Each row of a before or after table is a point. The points were changed in one or more steps. Then noise was added and the rows were shuffled. The steps act on columns, c1 being the first. Name the steps. A step turns or swaps two columns, mirrors them in a line or flattens them onto one, adds a multiple of one to another, or multiplies or shifts one. Angles are multiples of 10 degrees, from the lower column toward the higher: turns from -170 to 170, lines from 10 to 170 but not 90. Use the fewest steps. Two steps may share a column if one is a turn and the other turns, adds or multiplies; they go together, in the order done. Otherwise the lowest column goes first.
In the rows, 128 means zero.

Before (12 x 2):
[[127 131]
 [121 110]
 [195 143]
 [186  98]
 [108 126]
 [110 129]
 [116 203]
 [166 120]
 [117 131]
 [134 114]
 [118 173]
 [138 121]]
After (12 x 2):
[[165 117]
 [126 134]
 [118 201]
 [117 248]
 [116 134]
 [109 131]
 [186  80]
 [135 105]
 [107 124]
 [195 152]
 [139 116]
 [120 101]]
Steps: multiply c2 by 1.6

Before (12 x 4):
[[119 112 154 142]
 [134 112 171 122]
 [172 127 154 111]
 [108 149   9 142]
 [141 143 108 119]
 [128 144 155 129]
 [124 102 126 133]
 [112 130 174 148]
 [121 148 164 144]
 [117 131 141 150]
 [139 148 168 150]
 [249 139 116 141]]
After (12 x 4):
[[146 147 169 148]
 [151 117 163 123]
 [159 144 152 145]
 [150 113 143 142]
 [105 142 121 120]
 [ 65 147  26 141]
 [130 102 125 131]
 [ 24 138 196 142]
 [146 146 149 128]
 [113 128 176 111]
 [143 132 129 152]
 [167 128 155 148]]
Steps: mirror c1 and c3 in the line at 70 degrees

Before (13 x 9):
[[137 113 157 114 113 190  95 132 159]
 [ 67 125 114 100 121 148 127 133  79]
 [196  67 109 165  87  89 151 172 132]
 [121  61 100 102 103 164 124 156 190]
 [115 128 102  72 132 119 121 137 130]
 [ 93 118  94 149 105  75 116 165 174]
 [106 131 124  97 105 154 112 222 119]
 [172 122 129 163  40 130  98  79 138]
 [141 137 119 125 140 194 180 158 175]
 [189 145 100  56  91 146 166 136  93]
 [174 117 127 145 138 127 183 167 165]
 [145 119  92 154 111 138  96 158 121]
 [ 95 125  96 174  97  71  92 125 163]]
After (13 x 9):
[[146 128 119 123 141 146 180  57 188]
 [ 89  74 101 104 101 149 124  88 209]
 [164  99 129 162  39  79  98 135 141]
 [137 113  92 153 113 156  96 114 120]
 [127 110 157 114 113 123  94  67 167]
 [ 97 141  96 175  96 134  93 185 176]
 [189 112 101  55  92 132 164 108  84]
 [116 135 103  71 133 139 122 136 130]
 [ 92 135  92 148 107 175 116 171 188]
 [ 74 157 115 102 122 130 126 108  64]
 [154  44 109 165  89 178 150 159 136]
 [111 143 124  97 104 215 112  86 117]
 [161  94 126 144 137 167 182 122 176]]
Steps: turn c1 and c2 by -30 degrees; turn c6 and c8 by -100 degrees; multiply c9 by 1.3

Before (11 x 12):
[[103 164 119 205 119 113 141 149 155 137 106 123]
 [ 72 131  73 140 125 109 163 140 135  99 126 126]
 [164 187 181 162 116 145 146 190 134  98 144 112]
 [167  91 145 120  82 150 127 107  95 174 111  81]
 [130 196 158 151  75 134 210 190 120 133 108  86]
 [102 150 186 139  87 192 181 160  97 145 109 109]
 [123 100 168  83 122 137 112 123 137 183  98  73]
 [ 88 197  89 140 118 122 108 134 134 134 133 115]
 [139 106 193  96 127 101  92 125  41 158 102  60]
 [ 98 111 190  68  81  92 116  68  84 134  96 101]
 [124 126 168 122 133 135 157  90 125 194 155  93]]
After (11 x 12):
[[ 72 132  72 125 123 137 100 143 117  99 107 145]
 [ 99 160 117  86 118 131 107 148  56 140 135 144]
 [ 98 110 187 144  80 120 118  70 201 134 158 174]
 [124 126 168 130 135  95 123  91 133 195  88 139]
 [168  90 142 111  82  73 120 107 159 175 142 131]
 [163 188 180 106 121 101 125 190 101 100 104 121]
 [130 194 156 102  78  86  54 189 119 134  92 146]
 [ 88 198  90 122 118 121 147 135 115 133 138 141]
 [101 151 183  98  87  79  73 159 144 146 109  83]
 [143 106 194  99 125  80 138 125 216 158 172 187]
 [122 101 169 171 120  76 118 126 150 185 160 146]]
Steps: turn c4 and c9 by -140 degrees; turn c6 and c12 by -120 degrees; turn c7 and c11 by -140 degrees

Before (10 x 18):
[[ 65 101 144 111  99 189 123 164 127 141 144 141 122 157 155 142 113 113]
 [124 134 142 115 132 152 111 154 140 114 109 136 162 155 102 131 120 117]
 [124 137 149 143 117 156 157  72 149 111 163 145 128 128 110 125 122 117]
 [145 113 140 105 118 138 139 163 118 109 127 109 109 140  91 136 143 104]
 [103 142 131 151 119 137 121 141 128 107 164  79 138 171 119 158 104 116]
 [126 142 142 140 159 158 118 145 125 133 171 145 155  90 146 143 129 106]
 [130 133  47  79 136 135 110 122 152 167 158 141 114 147  93 153  97  74]
 [136 148  83 158 139 141 135 150 118 112   7 101 125 147 121 145  49 116]
 [129 146 145 146 110 164 110 152 122 157 118 120 169 118 124 124 110 117]
 [114 140 148 168 128 136 142 129 130 130  68 122 118 153 125 120 142 106]]
After (10 x 18):
[[123 113 139 104 119 137 139 162  99 109 127 109 104 139  90 139 142 104]
 [141 140 142 140 159 158 118 145 141 133 171 146 129  90 147 100 129 107]
 [128 138 149 143 118 156 158  71 165 112 163 145 132 128 110 129 122 117]
 [167 142 131 151 120 137 121 140  79 106 164  80 132 170 118 118 103 114]
 [133 134 143 114 133 151 111 153 148 114 109 135 140 156 102  97 120 117]
 [136 149  84 157 139 141 136 150  91 111   7 101 110 147 122 125  49 116]
 [131 140 147 167 128 136 142 128 125 130  69 122 139 154 125 142 142 106]
 [147 134  47  78 136 134 110 122 164 167 158 140 106 147  93 135  98  74]
 [125 146 145 146 110 165 110 152 113 158 118 120 144 118 124  90 109 117]
 [179 100 143 110  99 190 122 163 140 141 145 141 162 158 155 147 113 112]]
Steps: turn c1 and c16 by -130 degrees; turn c13 and c16 by -70 degrees; add 1 times c12 to c9

Before (10 x 32):
[[151 142 120 157 124 150 169  98 176 141 125 143 121 166  33  69 147 141
  157 164 141  74 112 157 181  71 137 115 177 103 176 120]
 [119  88 171 123 127 169 107 172 139  86 128  83 167 179 134 159 129 165
  164 102  94  90 118 174 165 129 136 123  58 111  53 110]
 [125 188  91 126 110 121 215 189 136 105 150 100  82 126 169 179 109 125
  135 167 159 100 163  85 175 186 111  78 182 231 170 185]
 [144  99 137 103 100 142  93 152 185 104  98  78 133 140 150 177 140 173
  143 107  77 135  75 113 127 129 107 179  70 121  66 109]
 [128 156  47 138 163 114 157  85  90 165 138 108 141 191  41 122 140 154
  135 152 134 119 132 128 137 138 114 114 170  97 134  95]
 [134 126 161 128 109 144  73 201 148 121 107 129 111 173 169 142 158 160
  160 100 119 110  79  61 124  88 163 148  55 121 105  87]
 [114 123 101 168 179 119  98  82 132 158 124 111 116 138  69  89 124 171
  142 163 109  98 153 137 171  85 146  84 119  94 115 116]
 [131 143 105 122  94 171 158 114 133 190 152 165 120 143  81  89 111 135
  145 135 127 170 147 159 137 101 145  80 172 124 149  99]
 [135 166 160 125 124 104 238 152 150 103 139  85  87 127 152 206 149 138
  129 182 175  91 186  89 129 196 124  91 149 180 129 175]
 [117 201 140 175  92 170 174 154 127 103 163 108  91  91 133 148 146 145
  143 150 166  72 119 111 140 179 153  87 154 190 124 153]]
After (10 x 32):
[[118 126 104 171 174 117  98  80 132 161 123 112 115 139  68  85 125 167
  144 166 106  94 176 139 170  83 142 136 119  95 114 113]
 [122  88 167 123 128 169 109 180 142  81 127  83 173 175 137 160 123 163
  168  99  91  93 125 172 170 130 140 117  61 118  55 116]
 [135 125 157 130 103 143  77 197 145 116 109 128 107 172 168 138 161 163
  154  99 117 115  91  63 123  91 164  91  55 121 104  90]
 [125 196 142 173  91 171 173 150 122 101 161 111  84  91 133 145 147 149
  139 150 164  70 163 109 138 181 151 103 158 181 125 149]
 [124 156  42 139 160 113 156  87  87 166 133 105 147 191  41 127 139 150
  140 154 135 120 143 129 135 138 115 124 169 103 131  96]
 [143  96 142 105  97 141  97 149 183 103 101  86 131 142 148 178 137 173
  139 109  75 134  61 112 127 127 106  95  72 121  70 109]
 [126 184  98 131 111 123 214 191 139 109 152  93  65 123 166 181 110 124
  134 171 158  97 184  86 177 183 113 146 180 218 169 186]
 [151 145 121 162 123 147 175 103 172 146 131 146 122 161  33  68 150 146
  161 163 140  72 135 155 180  71 139 111 174  97 177 125]
 [130 142 105 119  94 173 157 116 136 187 151 165 121 148  77  88 110 136
  142 135 131 171 183 160 140 100 148 127 170 124 150 100]
 [135 169 162 125 123 100 240 149 146 105 138  87  75 128 152 202 142 139
  130 181 177  90 183  88 123 196 125 167 147 170 133 172]]
Steps: turn c13 and c30 by 10 degrees; turn c23 and c28 by 70 degrees
